Every row gives one point. To make a cloud, some directions were put in groups of two or more. Within a group, all points are equally far from the middle, so they leave a hole (a ring in 2 directions, a hollow ball in 3). The other directions are filled evenly. Then the cloud was stretched, turned, moved and blurred a little. How many holes are there, and how many directions does each take, smallest first?
(in the rows, 128 means zero)

Cloud (13 x 2):
[[119 193]
 [ 78 146]
 [139 195]
 [175 176]
 [124  82]
 [ 83 164]
 [108  88]
 [ 78 126]
 [102 187]
 [187 152]
 [142 196]
 [184 160]
 [ 98 183]]
Holes: 1 (2)

Cloud (21 x 3):
[[ 97  91 142]
 [114  61  76]
 [ 87 119 187]
 [187 143 190]
 [103 139 105]
 [108 146 104]
 [206 116 148]
 [ 97 116 198]
 [157 128 212]
 [223  91 109]
 [202 142 115]
 [ 98  95 107]
 [142  46 130]
 [193 154 119]
 [225  88 107]
 [ 95  94 136]
 [184 144 195]
 [ 93 107 174]
 [143 106  50]
 [ 93 132 116]
 [133 118  65]]
Holes: 1 (2)

Cloud (21 x 3):
[[116  97 181]
 [204 131  52]
 [178 126 156]
 [123 128 142]
 [134 196 124]
 [178 164  83]
 [ 72 146 144]
 [160 110 165]
 [179  53 160]
 [183  82  70]
 [112 150 162]
 [198 118  36]
 [113 179  98]
 [153 178  87]
 [204  94  83]
 [191 128 163]
 [140 143  91]
 [111  77 149]
 [224  86 151]
 [ 94 156 173]
 [105 168 142]]
Holes: 0

Cloud (22 x 3):
[[144  99 186]
 [116 107 174]
 [149 177 149]
 [173 124 152]
 [106 176 127]
 [135 147  20]
 [116 188 171]
 [176 151  61]
 [119 163  41]
 [168 158 159]
 [140 187 175]
 [125 198  99]
 [158  92 109]
 [182 112 140]
 [155 107 143]
 [ 48 127 159]
 [143  93 189]
 [160  54 141]
 [151 156 182]
 [ 65 154 113]
 [ 81 222 103]
 [ 52 171 125]]
Holes: 0

Cloud (30 x 4):
[[ 61 170  84 138]
 [138  80  54 211]
 [106 140 148 122]
 [132 110 112 182]
 [ 72 153  80 110]
 [155 145  68 113]
 [103  60  84 219]
 [ 93  92  97 164]
 [ 72 185  80 130]
 [195  66  95 141]
 [143 202 105 177]
 [ 61 128 116 132]
 [101  86 134 198]
 [155 145  56 118]
 [153 111 163 219]
 [144  61 132 106]
 [105 120  27  56]
 [ 80  52 130 156]
 [102 147 151 112]
 [ 96 130 124 120]
 [166 115  62 153]
 [140  79 152 148]
 [ 94 139  75  58]
 [114 185  69 133]
 [187 127  79 124]
 [130 110 121  60]
 [165 160 159 189]
 [119 110  77  63]
 [ 80 147  85 192]
 [ 72  79 152 190]]
Holes: 0

Cloud (28 x 4):
[[ 93 125 136 130]
 [151 164 155 149]
 [208  83 146 145]
 [129 152 127 140]
 [144 128 100 123]
 [ 36 155  96  92]
 [133 109 165 166]
 [ 71 124 121 199]
 [195 149  54  75]
 [158  84 167 173]
 [ 90 162 126 184]
 [121 147  48 176]
 [108 138 129 129]
 [171 142 121 177]
 [102 168 145  92]
 [129 114  40 203]
 [ 96 174  74 199]
 [ 70 113  23 126]
 [191  61 154 178]
 [ 97 141 201 148]
 [135 122  37 170]
 [ 74 189 106 200]
 [184 106 100 178]
 [114 118  81 135]
 [129 110 119 181]
 [ 40 143 106  98]
 [187 105 192 128]
 [ 85 167  40 106]]
Holes: 0

Cloud (51 x 6):
[[102 106 121 175  45 104]
 [ 77 155 133 138  62  87]
 [162 106 156 203  59 132]
 [178 136  90 148 172  98]
 [ 98  66  57 132 152 134]
 [205 125  78 120 145 102]
 [193 163 103  74 133 105]
 [ 84  84 115  52 155 143]
 [176 169 199 172  88 135]
 [146 187 179 124  88  78]
 [184  88 209 111 158 144]
 [157 139 185  74 162 187]
 [ 57 156 158 151 140 160]
 [130 133 149  52 182 145]
 [152 165 125 140 186 187]
 [ 66 162 123 139 175 145]
 [ 58 120 164 106 144  78]
 [ 45  95 127 154 143 119]
 [192 138 176 102 109  62]
 [ 80 103 170 147  62 156]
 [182 124 102 126 189 136]
 [167 139 168 203 132 171]
 [114  83  99 176  90  57]
 [150 125 207  99 168 100]
 [183 132 205 184  89 150]
 [ 83 182 105 142 121 196]
 [130  89  99  81  55 147]
 [156  37 193 133 120 161]
 [164  27 153 102 140 128]
 [163 183  81 124 155  90]
 [202 140 110  79 145  98]
 [ 77 100  98 155  86  56]
 [108  80  40 138 126  99]
 [128  46 182 130  84 179]
 [114  80 157 110  49 161]
 [100 191 129 149 151 191]
 [220  99 160 118  78 173]
 [218  89 123 104  83 109]
 [ 92  51 120  64 139 129]
 [213 159 148  94 100 172]
 [191 148 184 175  73 104]
 [155  63 200 170  91 164]
 [164 201 113 135 126 196]
 [183 129 124 140 177 196]
 [146 211 109 145 118 179]
 [ 78  72 155  65 141 150]
 [192 162 197 118  82 117]
 [160 113  92 197  68 103]
 [165 142 113 144 194 144]
 [110 108  79 109  85 211]
 [168  80  93 155 171 154]]
Holes: 3 (2, 2, 2)

Cloud (51 x 6):
[[137  65 106  63  83 113]
 [177  45 161 118 132 159]
 [172 184  83 166  55 118]
 [150 104  42 157 121 161]
 [126 194 119 134 162 169]
 [ 82 161 100 170  86  75]
 [147 176 130  97 144 167]
 [143 174 120 170  18 154]
 [177 166  95 180  48 106]
 [ 80 149 120 183  77  84]
 [ 86  85 191 157 122 159]
 [111 109 158 127 199  89]
 [176 101 167 151  95 220]
 [ 84  98 118 155 123 195]
 [172  88 103  65  89  77]
 [132  53 150 168 118 151]
 [ 92 181 101 129 170 151]
 [ 87 173 148 154 135  50]
 [ 81 104 188 178 100 139]
 [196 116 166 135 157 101]
 [181  88 123 177 102 204]
 [124  83 122 164  51  92]
 [136 116  59 132 177 126]
 [179 119  87 188 132 181]
 [100 104 121 174  61  89]
 [179  62  96  92  58 165]
 [130  79  86 133  40 116]
 [134  47 119  85 126 165]
 [179 112 101 193 121 189]
 [173  67 140  99 176 129]
 [ 86 129 111 171  60  92]
 [118 126  62  98 160 103]
 [134  98 122 203 119 105]
 [144  64 115  73 161 138]
 [186  70 102  94  58 175]
 [ 95 117 190  98 103  64]
 [ 81 142  70 150  82 142]
 [183 148  47 148 106 152]
 [162 136 157  92  32 150]
 [133  86  70 139  46 124]
 [114 197 165 211  93 121]
 [ 86 183 161 200 149 112]
 [169 133  59 162  60  94]
 [177 102 143 131  84 227]
 [106  80 188 108  93  73]
 [ 83 109 158 126  42 111]
 [ 91 151 153 168 178  75]
 [139 174 134 201 127 205]
 [ 89 190  83 125 130 125]
 [192  78 197 135 102 146]
 [154 175  82 167  78 201]]
Holes: 3 (2, 2, 2)
